Each wall is flat, endless, passes through zero and stands at right angles to its row. A trip goes straight from one point to another. Which walls does it cross, in order?
In the rows, zero is written as 128.

Walls:
(1): [ 98 129 116]
(2): [153 118  75]
(3): [134 105 124]
(4): [186  85 159]
(5): [133 157 106]
Trips:
[126 126 152] to [121 120  87] -> 3, 1, 4, 2, 5
[119 142 109] to [ 81 131 155] -> 2, 5
[141 116 113] to [178 116 100] -> none
[170 140  91] to [ 98 151 193] -> 3, 2, 4, 5, 1
[161 136 154] to [ 86 109 131] -> 3, 1, 4
[106 186 140] to [100 158 131] -> none
[112 109  90] to [134 118 124] -> 5, 4, 1

Walls:
(1): [ 67  94  85 142 154  73 130 100 190  88 136 106]
(2): [183 113 142 125 184 169 151 118 122 130 136 136]
(3): [122 122 135 105  77 119 147 158  92  88 212 124]
(4): [ 78 141 141 177 156  81 155 118  92 109 173 118]
(5): [154 151 112 123  85 156 141 114 105 140 101 103]
(6): [139  84 119 119 149 152 163 104 157  93 129 117]
Trips:
[130 157 115 110 153 170 116 120  86 112 103 109] to [ 86 116 132 147 178 110 132 154 144 122 189 180] -> 4, 5, 3, 1, 6
[176 124 126 140 133 109 110 127 112 150 144 175] to [145 144 124 135 102 181 155 137 119 166 141 149] -> 3, 5

Walls:
(1): [155 128  87 109 137 154 117  62  88 134  97 162 130 144 134 141 171 111
 108 140 125 132 131 131 127 148 103 172 200 139 173 144 168 120 101 126
 125 118 157 111 122 128 138 157  90 164 107 116]
(2): [ 96 140 116 159 108  87 136 103 161 128 120 141 140 145 115  97  70 138
  90 135 159 131 118 116 118 128 103 138  94  66 134 167 114 150 146 110
 100 120 123 130 137 103 125 172 189 124 147 101]
(3): [ 85 182  73 124  84 134 151 113 120 123 106 104 171 141 110 173 117 118
 147 145 170 159 152 129 126  93 129 172  15 132 160 108 153 106 115 152
 102  85 112  92  84  96 129  76 122 134 137 126]
(4): [201 120 123 112 146 101 132 138 134 138 158 157 140 117 154 128 119 117
 133 134 147 129 116 165 107 125 110 177 102  99 145 129 125 135 105 128
 102 123 144 127  93 100 145 170 110  74 154 114]
(5): [152  96 153 118 129 146 130 149 142 121 114 139 129 120 112 118 172 142
 161 104  97 116 123 136 115 120  97 140 158 101 146  94  89  79 119 119
 146 113  79  97 171 150 143 124 142 143 130 172]
(6): [113 109 130  94 142 135 165 127 124 154 117 105 152 122 145  91 116 120
 122 155 182 157  99 133 155 141 162  98 137 144 109  93 167  95  90 147
 116 138 119 160 167 163  81 116 111 131  86 141]
Trips:
[121 117 128 150 177 103  85 129 158 134  94 131 109 118 161 138 106 111
 178 121  83 155 142 179 164 141 121 165 104 139 153 159  95 120  93 154
 133 137 151 117 134 152 158  99 130 160 138 118] to [125 122 111 104 162 121 151 113 125 123 110 127 117 149  96 127 100  83
 126 128 143 152 155 169 147  97  56 143 142 127 116 152 123 134 101 118
 134 127  94 128 146 120  92 126 151  77 112 115] -> 2, 6
[116 105 131 135 135  90 120 191 158 122 128 102 160 137  91 105  87 124
  80  78 103 162 110 140 118  96 124 103 125 165  95 120 159 140 159  86
 124 134 116 178 109 140 192 126 151 156  91 148] to [113 148 129 155 140 133 165 177 161 141 155 153  94 146 120  97  49 145
 167  87 163 136  98 130  90 154 100 131 136 163  88 116 139 158 147  87
 105 115 135 165 146 124 129 136 118 130 132 147] -> 4
[ 67  99 176 119  93  97 150 125 136 116 108 141 146 139 150 107 136 147
  57 121 102 161 150 147  90 135 147 163 162 135  70  67  86 158 111 117
  57 165  57 156  97 112 157 138  99 164 147 179] to [132 129  98 123 161 178 109 160 139 151 127 117 152  73 105 113 153 134
 128 128  80 156 114 101 149 130 113 105 143 101  87 132 112  93 148 112
 112 122  79 149 148  80 152 129 132 154 110  43] -> 6, 2
[124 120  87 135 144 146 159  66 117 120  98 171 145 119 144 122 123 113
 132 165 144 135 103 162 180 140 124 101 114 157 146 146 133 122 139 122
 116  97 126 113 146 162 156 121 108 171 114 124] to [117 124 116  98 127 119  67 153  89 142 103  89 171 100  70 106 128 102
 166  78 135 129  96 163 136 149 106 134 113 144 111 134  66  12 129 168
 137  66 133 114 133 138 135 119 139 125 146 122] -> 5, 1
[129 126 109 105 131 139  83 142 177  90 107  77 118 154 115 147 134 103
 162 161 127 147 144  83 115 108  92 101  98 114 134 144 179  95 122 107
 106 116 128  99 138 114 154 125 138 150 158 185] to [147 121 194 117 142 147 137 135 101  96 149 145 108 105 131 138 159 131
 135 142 181  93 134 148 166 158 135 162 117 119 141 140 149 102 164 142
  88 141 111 151 185  82 166  99 111 115 135 160] -> 2, 4, 6, 3
[113 155 114 134  99 135 160 156 175 138 135  88 105 101 165 106 133  86
 144 126 144 117 186  82 153  75 130 152 115 111  96 119 116 129 173 116
 148 164 146 120 140 123 160 163 120 108 105 144] to [139 142 147  89 149 134 161  91 113 122 123  75 102 128 169 146  52 125
 118 146 160 137 128 127 163 131 120  88  95  96 131 151 139 138 133 154
  89  69 116 113 128 150  92 184 125 115 172 112] -> 4, 6
[127 169 160 114  85  96 139 138 126 120 101 144 130 128 117 156 143 147
 178 168 140  77 131 126  83 147 127 162 105  87 110 114 136 136  97 134
 110 100 108 161 108 102 161 143 123 120  91 205] to [113 105 162 142 118 131 155  88 126 141 115 108 129 165 129 149  86 129
  91  90 108 136  95 120  87 125 159 159  91  75 128 147 118 128 152 100
 138 125  84 158 135 199 139 107  94 108 129 135] -> 4, 6

Walls:
(1): [138 123 144 114 134 112 130  80 165 108 104 130 126 118 110 142 102 140
 133 136  94 169 134 141 110  98 160  95 130 171 107 102 151 159 144 112
 123 176 101  97  72 104 120 166 108 153 142 136]
(2): [114 107 133 134 153 185 125 119 112 117 109 120 101 148 124  99 175 127
 104 126  84 100  97 137 100 101 100 171 123  85 188 117 115 102 205 110
 169 115  92 126 120 180 111 124  91 210 144  91]
(3): [153 146 121 114 101 103 108 132 127 154 144 140 145 131  95 139 146  97
 123 122 119 116 107 137 114 151 154 114 123 118 128 168 126 164 105 108
 136  95 183  86  48  97 120 105 119 137 141  84]
(4): [135 122 143 169  74  93 168 193  95 133 122 105 122 131 143 171 132  99
  68 159  80  66 138 130  71 151 132 158 118 139 155 156 184 105  66  99
 103 150 170 119 102 124 135 123 161 119 109 170]
(5): [124 140 176 133 140  87 137 118 121 117  94 116 154 153 130 150 148 151
 121 150 131  92  89  97  92 142 121 106 127 119 140 124 142 111 115 113
 120 105  81 133 176  73 104 112 108 154 104 104]
Trips:
[104 154 135 116 131 146 123  97 168 103 117 109 135 113 117 142 100 131
 149 128 158  95  95 145 131 133 100 156 108 128 129  74 143 174  50 144
 126 155 135 120 110  96  74 125 102 124 149 132] to [164 157 122  95 117  69 103  83 114 139  89 129  77 109 153 123  90  67
 139  81 117 148 104 115  78 144 127 122 121 138 128 133 147 118  58 124
 160 147  91 153 142 145 128 119 143 124 132 171] -> 4, 3
[171 117 131 178  87 159 123 119 127 128  85 143 116 145  83 143  87 157
 125 134  80 103 140  96 169 104 101  86 164 121 117 147 175 107 147 148
 146 113 123 129 197 127 113 143 139 111  99 162] to [120 126 116 140 124 132 114 128  93 139  68 172 118 179 106 167 128 144
 100 145  94 117 118 150 112 135 137 126 148  97 159 121 116 157 117  97
 121 121 112 159  53 122 111 152 128 146 148 155] -> 1, 2, 3
[132 105 142 168 102 114 161 129 139 116 151 141 144  71 107 118  88 151
  95 101 134 133  88 163 140 124  84 127 110 114 149 126 100 109  90 118
 128 131 131 167 120 148 186 122 139 129 212 163] to [126 112 151 106 102 106 166 129  98  79 141  83 115 146 112 110 144 151
  93  85 114 114 114  96  98 126 152 134 163 106 126 153 139 129 136 160
 124 151 101 150 107 154 143 141 123 144 102 120] -> 2, 5, 1
[112 164  98 115 107 154 112 139  80 137 157 127 178 120 154 140 165 185
 166 159  82 128 135 150 183  80 109 166 136 175 105 105 102 133 158 128
  95 132 132 121 121 139 138 133 129 164  83 180] to [165 121 126 128  96 140 184 160 116 125 154  74 102 112 104 156 133 158
 127 131 114  69 103 123 134 138 162 165 143 124 142 139 131 119 127 120
 137 136 136 128 122 122 125  95 120 160 172 129] -> 1, 4, 3, 5
[122 140 111 191 116  93 126 144 129 136 126 172 204 125 108 133 141 107
 139 107 113 110  97 126 206 113 158 108  85 130 102 114  82 147 136 118
 140 110  85 131 166 121 106 163 101  88 169 156] to [161 170 112 100 151 120 121 114 109 119 137 103  80 121 137 108 131 106
 111 149  76 109  97 129 122 116 138 125 131 140 113 117 119 160 124 141
 119  98 132 139 147 115 116 140 147 150  95 113] -> 3, 1, 2, 4
[137 107 142  90 137 154  82 127 135  86 170 117 126 128 104 108 138 164
 170 121 141 158 120 106 106 149 122 104 140 177 118 122 120 111 106 135
 165 148  82 122 105 146 163  76 119 111 137 160] to [152 100  97 170 101 188 135 131 107  87 138 137 161 112 173 143 144  55
 112 167 178 150  88 141 154 139 118 153 108 128 132  95 116 128 113 125
 121 118 209 112 122 125 122 141 124 121  96 127] -> 1, 3, 4
[121 115 139 143 125 135  99 132 122 108 122  92  89 169 133 111 184 130
 105 128 146 127 140 106 115 140 124 101 148 152 128 132 138 114 168 126
 115 164 126 172  83  99 136  75 124 109 146 134] to [ 96 108 126 118 143 124 109 137 160  89 146 118 119 165 122 117  81 136
  65 128 113 153 134 139 116 121 159 173 116 115 128 135 164 179 110 157
 206  93 123 147  86 131 117  84  74 118 121 181] -> 3, 5
[136 142 126 134  83 177 147 144 127 191 142 182 114 145 125  96  89 134
 138 122 106 167  99 171 122 126 130 133 124 118 150 103  77 149 140 105
 116 126 125 161 107 125 170 107 130 115 126 145] to [168 128 156 159 114 149 138  93  90 161 113 133 126 135 150 103 141 128
 122 134 159 119 144  19 140 166  90 159 106 104 137 150  97 147 152  88
  90 116 129 116 101 104 126 180 127 148 157 159] -> 4, 5
[ 91 126  80 174 117 115 136  98 138  80 156 106 134  87 131 147 115 143
 132 136 109 142 170 156 196 134 119 110 100 158  74 140  78  85 104 121
 130 127 141 153 126 171  81 106 126 149 183 157] to [128 156 111 130 143  74  96 127 191 171 121  94 122 117 117 119 169  73
 198 161  77  95 115 111 114 143 124 152 163 120 165 126  85 152 112  61
 152  83 104 137  99 127 119 130 121 120 107 135] -> 3, 1, 2, 5, 4

Walls:
(1): [160 165 171 139 128 149 132 145 145 168 151 147 138 137 154 107 174 103
 150 116 129  89 152 115 112 123 132 187 165 141 123  76 120 120  92 182
 174 124 148 101  68 133  69 157 149 102 145 116]
(2): [ 99 130 146 126 118  76 102 160 102 120 147 126 173 113 131 100 113 142
 104 115 117 198  85 131 125 140 129 116 114 150 153 111 125 112 143 118
 100 125 137 158 123 135 117 102  56 129 136 151]
(3): [125 128 125 113 117  71  79  95  98  79 122 148 120 151 170  88 125 157
  81 165 160 108 128 147 111 108  89 116 106 152 152 151  91 123 157 182
  98 134 120  53 136 142 154 134 130 141 105 127]
(4): [103 151 113 143 133  80 131 111  87 106 147 130 114 110 128  98 123 129
 103 130 171  94 112 130 153 139  81 115 170 147 119 146 160 114 116 187
 132 144  67 115 128 133 107  92 100 100 123  94]
(5): [123 134 149 109  84 138 154 126 130 154 138 110 170  92 149  79 100 170
 151 119 114 128 138  90 101 189 104 140 167 105  88  95 148  69 106 172
 178 105 109 138 140 116 119 115 179 116 120 129]
(6): [138 112 139 134 112 137 137 106 174 171 133  91 190 156 154 157  75 126
 160 135 175 133 148 110 114 126 128  87 118 109 112 177 173 165  97 147
 119 126 124 142 100 156 151  74  97 142 111 145]
(7): [ 99  94 156 170 126 115 100 130 122 126 143 142 107 126 134  83 121 133
  76 125 118 135 134 124 105 153 136 169 189 147 112 136 150 115 141 132
 151  84 110  88 162 144 103 163 111 138 188 171]
(8): [104 187 135 100 119 128 152 105 157 125 139 134  86 174 111 141 139  90
 146 120 133 134 103  91 101 147 146 100 166 192  92 121  91 135 136 161
 159 133 154 129 140 162 136 137 122 130 124 114]
(9): [139 139 126 139  85 135 160 126 106 127  94 173  87 175 131 134  86 104
  82  70 161 113  74 168 141 157 128 105 165  95 122 108 128  62  88 114
 112  42 137 120 124 182  92 143 136 120 105 175]
Trips:
[110 114 169 145 140 150 116 143 149 137 119  96 142 167  95  83 150 129
  98 131 157 119  96 119 108  84 131  96 105 119  77 121 144 111 135 176
 100  87  88 118  86 166  95 134  80 180 113 114] to [104 144 129 120 146 164 137 137 153 110 129 135 105 151 133 134  95 139
 133 120 154 153 124 116 162 138 131  97 180 115 160 149 145 116 149 177
 128 112 178 177 124 130 119 170 172 137 153 133] -> 5, 3, 2, 4
[103 113 103 161  97 100 106 143 108  95 155 140 127 131 113 134  52  76
 140 119 142 120 134 120 109 143 168 111 134 114 114 142 145  99 168 118
 157 150 116  95 135 108 148 137 132 119  95 135] to [133 172 115 122 149 147 148 152 147 149 181  62  85 102 163  81 166 120
 164 150 167 130 144 151 136 140  82 135 107 140  69  94 179 129 108 185
 191 131 116  85  95 138  93 108 140 140 139 122] -> 2, 1, 9, 3
[159 139 125 161 103 133 133 108 142  77  82 159 125 133 119 116 115 116
 146 158 126 151 103 100 134 162 145 142 139 126 107 126  76 176  94 122
 147 197 123 163 127 114 134 156  82 110 137 123] to [122 116 125  99 132 150 128  92 135 131 187 116 107 123 130 105  49  61
 205 148 116 124  89 166 127 153 133 124 163 172 138  86 164 125  89 139
 147 126 181 143 161 119 129 134  51 131 136 106] -> 1, 6, 4, 5, 7, 9
[137 105 158 222 161 147 111 148 105 125 164 125 119 146 103 104 122 121
 165  97 132 155 101 142 158 137 126 137 145 100 169 113 109 172 135 153
 157 124 124 102 192 127  98 152 106 201  87 126] to [170 112  94 129 123 107 154 106 146 116 144 140 154 180 107 126  83 123
 106 131 150 135 143 154 138 110 120 105 113 141 140 125  95 130 150 103
 131  95 116 103 126 199 121 127 122 119 100 120] -> 3, 1, 6, 8, 7
[118 149 129 115 106 120 112  86  97 124  88 139 137 139 102 135 139 132
 137 106 135 105 125 132 118 119 147 133 127 103 128 151 106 140 183 136
  87 151 146 124 127 146 112  91 143 129  98  77] to [113 102 100 131 144 144 103 139 110 121 141 102 134 134 134  94 146  62
 126 102 160 108 169 156  94 138  99 165 120 148 155 143 164 129 111 104
 126 148 106 112 122 110 155 151  97  95 181  84] -> 8, 1, 7
